Each row of a before or after table is a point. One or more steps were done to the points. Then noise was added and the rows were shuffled. The steps act on how far a point lies along the listed directions, d1 being the first. Write out the steps. A step turns or swaps two directions, mirrors them in a line or flattens them onto one, adds a multiple of one to another, or multiplies one. Angles are multiples of 10 degrees, from the lower direction toward the higher: turns from -170 to 170, lines from 10 to 170 but not 90. Use the fewest steps. Two steps may share a direction if one is a turn and the other turns, adds or multiplies; they go together, in the order done. Otherwise the lowest direction goes first.
(in the rows, 128 means zero)

Directions:
(1): [ 61 114 129]
(2): [114 195 135]
(3): [130 122 196]
Before, 8 rows:
[[116  78 140]
 [148 132 173]
 [131 194 101]
 [ 87 108 122]
 [ 88 137 139]
 [136  83  94]
 [100  57  70]
 [136  92 172]]
After:
[[139  83 150]
 [ 79 105 157]
 [ 98 138 165]
 [201 147 142]
 [189 106 156]
 [ 37  36 121]
 [ 94 185 101]
 [101  73 106]]
Steps: turn d1 and d3 by 50 degrees; multiply d1 by 1.6

Directions:
(1): [116  64 121 188 101 157]
(2): [ 58 144 101 158 142  79]
Before, 12 rows:
[[ 55 150 117 131 149  56]
 [139  43 121 178  66 118]
 [ 53 161  89 155 157  35]
 [ 56 157 104 125 142  97]
 [133  63 127 149 105 170]
 [169 133 140  78 116 107]
 [162 140 121  78  97 142]
 [138 124 156 107 128 144]
 [ 78  63 115 198 120 161]
 [154 160 126  97 107 120]
 [ 16 150  76 163 127  65]
 [131  67 129 153  98 160]]
After (12 x 6):
[[ 87  81 114 166 114 130]
 [130 106 148 123 120 152]
 [ 36 111  97 187 145 112]
 [101 185 122  79 149 104]
 [ 62 217  93  77 152  54]
 [ 83  77 102 189  84  69]
 [ 83  78 107 166 113 134]
 [167 133 126 113  96 140]
 [181 103 142 100 102 131]
 [101 180 138  73 157  65]
 [117 209 115  74 174  38]
 [161 111 122 108  81 159]]
Steps: turn d1 and d2 by 50 degrees

Directions:
(1): [152 136 161 163 189 210 140 114 105]
(2): [182 187 117 144 166  88  97 186 119]
(3): [109  92 117 155 120 171  65 181 184]
(4): [131 119 165 190 149  77 103  70 170]
Before (13 x 9):
[[143 148 101  91 105 166 119 185 121]
 [153 141  78 168 139  94  47 249 173]
 [144 133 123 176 180 208  64 180 137]
 [137  96 158 159 105 117  97 103 138]
 [ 93  86 122 104 103 158 173  92  78]
 [180 163 115 117 143 102 153 135  93]
 [147 141 136 145 178  98 103 147 130]
 [138  96 138 156 164 190 119 130 154]
 [134 134 148 147 153 136 138 147 110]
 [159 173 146 124 167  65 171  58 110]
 [117 145 123 127 152 166 110 177 116]
 [127 146 129 141 145  75 126 140 155]
 [168 131 141 134 201 185 160 122  82]]
After (13 x 9):
[[109 141 139 155 141  87  91 144 153]
 [ 67  77 105  69  84 196 151 110 146]
 [110 100 113 119 134 143  93 178 143]
 [147 140 159 182 146 115  89 108 167]
 [122 117 144 134 126  85 167  58  85]
 [150 146  97 104 123  58 123 151 137]
 [168 142 105 197 185 164  59 239 165]
 [116  73 125 146 102 157 112 106 171]
 [101  74 107 110  92  41 105 113 176]
 [114 126 118 119 143 173 134 167 144]
 [154 132 119 103 104 133 128 158  80]
 [144 156  98 142 122  46  53 181 153]
 [102 106 134 134 116 103 126 150 138]]
Steps: turn d1 and d4 by 170 degrees; swap d2 and d3

Directions:
(1): [159 137 125 163 181 156  92  52 178  94  90 157]
(2): [ 78 143 202 154  95 195 112 160 133 137  78 150]
Before, 14 rows:
[[168  98  34  85 157  50 154  94 111 120 204  88]
 [120 129 130 117 117 112 144 150 122 133 139 135]
 [166 148  97 125 182 128  96  50 163 113 108 141]
 [ 97 138 136 106 111 125 129 159 115 133 137 136]
 [112 110 130 116 106 140 149 170  83 132 144 130]
 [144 111  91 109 136 103 159 119 122 142 162 131]
 [153 136 100 114 128 104 128 132 118 114 158 104]
 [147 125 109 124 136 108 116 114 140 114 132 115]
 [ 85 147 176 154  92 194 117 142 149 134  94 123]
 [149 100 107  91 122  87 161 151 112 134 176  98]
 [145 130 127 116 150 122 125 115 128 135 133 104]
 [157 140  77 124 167 104 134 108 129  98 151 138]
 [ 81 150 187 131  49 152 151 213  87 151 137 108]
 [138 116 125 149 134 153 113 100 160 122 129 150]]
After, 14 rows:
[[ 65 143 179 134  63 178 137 185 123 152 114 107]
 [ 67 145 189 115  25 139 167 249  65 166 155  94]
 [121 129 129 118 118 114 144 148 124 134 138 135]
 [150 128 107 130 146 116 109  99 149 108 127 119]
 [173 150  97 134 195 134  88  31 175 104  98 148]
 [193 104  33 115 202  73 123  29 154  91 172 113]
 [167 143  77 136 186 114 122  79 146  85 136 147]
 [137 116 124 147 130 153 115 102 159 123 130 150]
 [151 132 125 120 158 124 119 107 135 130 128 108]
 [110 110 130 114 103 138 153 175  80 134 147 129]
 [163 137 100 124 142 109 120 113 131 105 149 111]
 [ 94 135 136 102 105 121 132 166 110 136 141 134]
 [158 103 107 103 139  95 149 124 129 123 162 109]
 [153 113  91 119 153 111 148  93 139 132 151 140]]
Steps: add -0.7 times d2 to d1

Directions:
(1): [175  42 136  96  95  69  76  79 153 187 155  97 101 134 138 138 140 161]
(2): [206 112 151 216 152 129 123 138 130 112 111  96 185 179 137 194 155 105]
(3): [160 184 192  65  73 156 135 137 144 133 183 170 146 178 185 155 136 122]
(4): [ 47 124  95 168 124 115 108 194 182 200 133 123 134 178 181 143 104 123]
Before:
[[151  86 125 179 114  95  96 122 147 170 136  99 139 155 147 144 132 151]
 [128 118 107 125 137 130 137 100 133 129 112 114 119 100 102 114 122 113]
 [147 121 142 119 103 126 113 112 122 140 149 126 116 140 127 123 150 142]
 [ 97 203 121 186 172 185 148 186 130 102 123 135 171 153 133 151 107 113]
 [135 145 137  94 112 136 153 116 112 109 139 149 125 106 103 115 135 135]
 [143 184 164 195 144 177 164 165 123  90 118 124 176 162 141 142 145 104]
 [174 163 155 190 161 149 174 125  98  66  80 115 172 117 100 147 131 105]
 [103 129 105 113 127 108  89 150 138 162 130 107 112 143 142 120 108 136]
 [108 139 130  91 100 125 116 127 142 152 163 129 125 139 162 129 118 124]]
After:
[[111 237 140 172 169 207 169 188 118  69 125 151 178 148 131 153 113 105]
 [114 184 145 219 164 181 168 180 127  89 102 120 184 157 137 132 137  97]
 [161 130 144  77 109 130 121  73 105 103 145 123 118  88 118 119 137 127]
 [ 79 162 105 247 174 145 155 198 152 131  76 102 183 158 142 154 101 103]
 [102 125 111 125 124 132 134 129 156 158 127 118 123 125 131 126 118 105]
 [157 142 149  65 101 121 101 114 115 137 146 124 115 134 137 122 119 138]
 [173  96 151 147  91 103  96 117 157 183 162 111 137 180 175 150 142 151]
 [141 106 125 133 116 113 105 102 120 142 136 111 110 131 112 119 150 143]
 [112 122 104 125 132 120 150 127 117 118 114 136 118  89  80 109 125 139]]
Steps: multiply d1 by 1.3; turn d3 and d4 by -110 degrees; add 0.7 times d2 to d4

Directions:
(1): [139 138 106 136 144 164  96 207 131 132 103 124 132 115 207 150  96 109
  66 164 141  85 175 110 103  97 188 165 131 241 172 160]
(2): [107 101 190 106 156 163 177  93  49 146 195 165 141 145 127 174 103 177
 128 103 159 132 127  93 103 126 114 149 236 159 188  94]
Before, 9 rows:
[[125 118 134 134 122 127 137 106 118 130 142 125 133 136 113 123 132 135
  145 121 128 142 117 123 130 140 113 125 134 102 120 110]
 [121 121 149 114 118 130 150 104 109 135 156 138 132 140 115 135 128 147
  145 115 130 137 113 123 127 132 110 134 161 118 140 115]
 [129 125 138 123 140 138 135 138 110 130 141 136 131 125 144 137 118 137
  120 139 132 118 132 117 123 114 145 139 152 154 147 129]
 [122 122 146 121 141 137 140 118 116 139 152 139 134 126 126 144 123 135
  121 118 136 136 120 112 124 128 120 131 162 134 138 115]
 [130 123 134 117 121 131 135 123 115 127 136 126 132 133 129 139 130 145
  129 120 136 136 133 119 118 122 129 135 143 133 130 125]
 [132 131 118 135 120 127 124 139 132 132 114 126 127 124 124 120 129 116
  119 134 120 125 131 129 130 126 126 134 117 129 119 131]
 [122 123 134 129 143 146 138 126 107 138 145 138 126 135 130 144 115 134
  118 123 131 119 138 123 119 123 130 137 156 151 148 124]
 [137 134 109 136 128 125 115 157 145 121 106 118 122 126 137 123 127 127
  121 141 122 123 135 133 132 131 144 125  98 132 118 141]
 [122 119 125 130 125 112 130 107 147 126 127 128 121 124  95 118 145 116
  150 114 121 142 107 143 144 137 109 111 112  86 100 125]]
After:
[[120 114 143 130 114 109 152  69 119 127 152 126 132 142  76 112 148 143
  174 104 121 162  95 132 143 154  85 107 130  48  98  96]
 [131 124 131 118 119 129 133 124 118 125 134 124 131 133 129 137 132 143
  130 121 135 136 133 121 120 122 129 134 139 132 127 126]
 [126 127 124 132 144 152 128 147 114 138 134 134 127 131 150 146 109 125
  103 134 132 109 150 122 116 116 145 145 148 176 155 135]
 [114 111 144 123 115  88 156  50 141 123 147 133 119 134  39 106 167 131
  193  88 113 173  73 154 160 158  66  87 115   8  71 101]
 [119 120 152 112 109 113 158  76 115 132 160 136 129 143  83 123 143 150
  170 103 122 154  95 134 138 144  87 119 150  70 118 105]
 [138 134 108 137 135 137 110 176 140 124 104 120 124 123 158 133 117 125
  105 150 127 112 148 126 123 123 158 136 107 165 134 146]
 [124 124 142 122 138 133 138 117 122 137 148 137 132 125 122 139 127 132
  124 119 133 138 117 116 127 131 119 128 153 126 131 116]
 [132 131 118 134 122 131 122 144 129 133 115 129 128 124 130 124 125 116
  114 136 122 121 136 126 126 123 131 137 121 139 125 132]
 [135 131 126 128 145 150 119 170 116 131 127 132 132 119 174 142 107 127
   95 155 135 101 150 113 115 103 169 152 147 196 161 143]]
Steps: multiply d1 by 3; multiply d2 by 0.7

Directions:
(1): [168 155 195 129 145 144  67 138  81 149 109 168  97  86  96 149 146 141
 144 120 124 106 152  83  95  78 199  45  22 105 142 178 176 191 118 119
  56 128 113  96 139 141 148 152  99 162 123 210 142 162 154 164 148  76
 147  66 183 172 158 114 157 169 101  64]
(2): [159 237 101 178  67 179  63 145 139 181 180  77 175 151 146 117 140 128
 168 118 111 119 123 137 100 191 151 102 113 118  94 143 127 141 113  88
  93  72 160 193 152  93 138 142 182 183 226 114 118 143 136 147  91 173
 160 110 105 125 101 189 156 149 234 144]
(3): [161  94 160 109  69 129 115 175 201  62  97 128 104 125 148 151  48 142
  80  76 178 112 133  86 108 155 100 121 196 104 153 171  70 134 145  97
 109 109  92 216 157 118 180  50 113  78 145 205 110 148 155 169 171 161
  44 115 131 166 160 105 154 142 179 103]
(4): [145 150 132 127 184  73 183  90  34 148  94 118 130 142 127 131 111 197
 114  99 173 100  91  66 117 147 128 125 169  68  75  44 156  62 189  66
 105 146 135 142  77 119 141  91  38 213 123 177  95 164  89 166 107 103
 141 124 127  72 117 146 141 115 179 151]
Before (11 x 64):
[[ 97 133 135 131 176 127 143  93  95 149 131 144 126 122 111 123 169 116
  143 155  99 136 125 147 132 100 156 125  76 150 120 124 162 131 123 169
  144 143 153  68 126 135 105 157 127 141 118  94 142 107 120 105 134  92
  165 134 137  98 121 114 119 127  82 130]
 [111 132  92 119 124 151 106 138 147 142 156 138 141 139 122 120 170  84
  149 176  89 147 162 179 143  93 138 143  76 184 158 156 159 151  93 167
  142 128 143  83 136 135  96 170 180 111 119  75 163 113 128  93 130 135
  165 131 121 142 124 130 100 126  76 130]
 [ 99  94 109 126 168 123 147 102 109 129 114 144 125 118 104 127 162 109
  142 172 101 150 132 155 142  95 134 135  98 162 145 108 150 148 107 180
  162 163 140  65 116 143 106 167 144  98  79  95 152  92 120  83 116 118
  157 150 136 130 132 104 106 120  50 129]
 [136 103 165 108 157 117 121 133  98 125 102 159  96 102 100 151 133 153
  115 130 126 108 140 108 124  95 151  87  70 108 134 156 153 141 130 116
   96 141 119  99 125 135 132 144  82 165 112 180 135 145 117 135 140  93
  140 104 163 125 137  99 141 134  91  99]
 [118 134 107 144  70 166  98 165 204 106 166 104 139 128 146 135 105  86
  125 121 113 145 142 153 133 151 116 136 148 149 143 182  97 150 109 137
  139 104 121 170 161 121 121 119 177  87 174  98 127 123 166 126 132 176
  110 134 111 160 131 140 138 137 158 129]
 [152 111 160 119 133 118 115 136 124 131 105 145 102 123 122 142 119 155
  103 125 140 123 136 105 120 117 130 100 125 115 142 139 139 136 140 126
  103 144 114 128 132 128 140 119 104 118 112 171 128 144 123 156 147 114
  118 104 153 138 134 114 124 123 110 114]
 [125 101 123 117 135 128 142 132 136 108 124 145 105 127 120 140 114 133
  104 130 140 122 140 124 130 123 137 134 149 126 135 138 115 138 128 123
  141 129 115 128 123 126 130 116 117 103  97 147 134 140 136 138 148 117
  111 135 125 136 130 109 122 128 120 125]
 [145 139 134 127 113 133 108 143 144 127 144 132 118 109 125 131 126 123
  135 127 130 126 146 115 115 121 146 106 116 126 126 154 121 149 114 130
   94 115 136 138 136 109 148 129 132 130 152 144 124 137 136 144 134 122
  127 106 144 146 142 122 129 143 143 110]
 [146 143 146 127  98 159  88 150 163 114 112 148 103 123 125 146 121 118
  141 121 116 127 149 118 113 114 133 101  77 142 152 176 117 178 110 132
  112 114 101 133 153 121 145 138 157 108 137 142 144 134 159 136 144 132
  126  96 146 176 134 130 137 148 116  96]
 [134 142 105 140 103 130 131 133 117 144 152 109 152 145 148 119 139 134
  130 136 142 127 112 136 113 156 113 138 166 120 102 113 115 116 122 113
  126 112 148 138 116 110 117 116 138 150 160 116 112 135 110 128 110 142
  129 139  93 104 112 150 126 113 169 148]
 [113 114 124 122 127 130 125 120 146 124 147 133 120 135 130 138 142 109
  127 141 113 149 132 142 150 124 121 141 142 141 145 129 130 131 117 146
  156 134 128 135 126 134 108 120 152 110 121 100 136 109 130 114 143 140
  131 144 114 118 130 120 120 128 113 136]]
After, 11 rows:
[[ 85 157  44 131 197 101 181  74  47 192 157 111 171 170 124  99 202 121
  162 190  95 146 120 179 162 109 126 182 111 163  96  42 196  71 131 143
  168 156 180  50  73 130  64 182 132 194 108  30 141 113  71  81  77 117
  222 162  96  57  84 165  80  90  92 190]
 [120 129 130 125 154 111 143 104  99 142 134 132 119 137 126 137 143 137
  128 132 124 138 118 117 145 123 131 133 142 120 124  96 150 110 139 123
  142 142 133 129 105 132 110 115 115 149 118 118 127 123 115 129 133 123
  145 139 119  98 126 125 124 126 124 142]
 [129 118 103 121  83 134 146 146 197  84 110 113 121 160 153 137  78 131
  112 107 146 131 122 124 129 165  71 162 189 139 133 124  72 112 139 112
  159 113 107 186 139 105 146  88 153  89 146 116 119 123 137 129 136 176
   93 140 105 137 117 140 125 115 163 148]
 [ 72 116  78 138 217 108 177  61  48 176 132 135 150 130  95 110 211 112
  168 205  75 160 117 179 160  89 141 156  77 170 113  52 186 119 108 191
  182 179 171  12  83 145  70 211 142 144  68  37 155  79  89  54  81  99
  212 169 124  85 102 128  84  99  31 163]
 [ 61 151  97 145 213 127 159  59  58 192 160 137 151 133 104 103 227  98
  177 200  59 155 117 193 155  89 163 150  44 178 101  87 193 117 108 200
  175 154 182   9 106 141  60 214 153 164 109  13 155  80  97  65  97  83
  225 159 124  63  92 132  92 108  45 160]
 [ 99  73 119 109 108 148 121 151 191  99 139 142 117 121 121 135 137  94
  118 159  95 144 151 186 154 111 109 142 103 166 164 184 105 149  89 167
  158 128 126 105 153 133 107 161 166  82 120  90 152  96 126  83 141 143
  124 146 129 134 125  96 112 117  68 124]
 [135 122 115 120  96 127 130 148 176 107 146 115 124 126 141 127 104 122
  118 122 142 131 138 124 123 148 113 139 170 129 126 144  91 124 122 127
  117 110 136 166 137 101 150 105 137 108 157 126 113 128 132 139 133 149
  105 127 125 137 135 125 122 129 164 131]
 [155 160 139 144 121 129 110 131  78 158 141 128 139 124 131 128 147 149
  137 130 148 115 118 107  94 134 150  99 118 102 101 125 143 139 125 101
   89 116 143 121 114 115 127 126 111 179 157 161 116 156 117 149 117 113
  141 108 118 118 126 148 140 132 161 120]
 [145 138 118 134 100 108 153 145 143  96 119  90 133 144 158 145  54 161
   90  70 181 112 106  75 116 186  97 136 225  82  98 110  98  80 180  62
  114 112 114 226 122 106 155  48  82 149 177 173  83 165 136 179 125 167
   86 132 108 116 130 151 160 125 233 146]
 [132  91 128 112 116 133 136 145 162  92 121 144 100 126 126 144  96 131
   94 120 149 120 143 120 127 131 130 134 161 126 144 155  99 144 129 120
  140 123 106 148 135 124 142 103 121  86  99 160 132 142 147 144 159 126
   92 133 125 150 137 104 126 130 128 117]
 [141  84 144 112  88 137 107 163 200  97 116 137 105 128 137 141 100 125
   91 128 135 137 147 135 132 132 103 125 157 142 169 170  98 148 122 148
  130 131 105 156 160 128 143 106 149  57 121 143 134 124 138 135 160 149
   83 121 138 159 138 104 116 119 110 116]]
Steps: turn d1 and d4 by -120 degrees; add 0.5 times d2 to d4; multiply d3 by 2.5
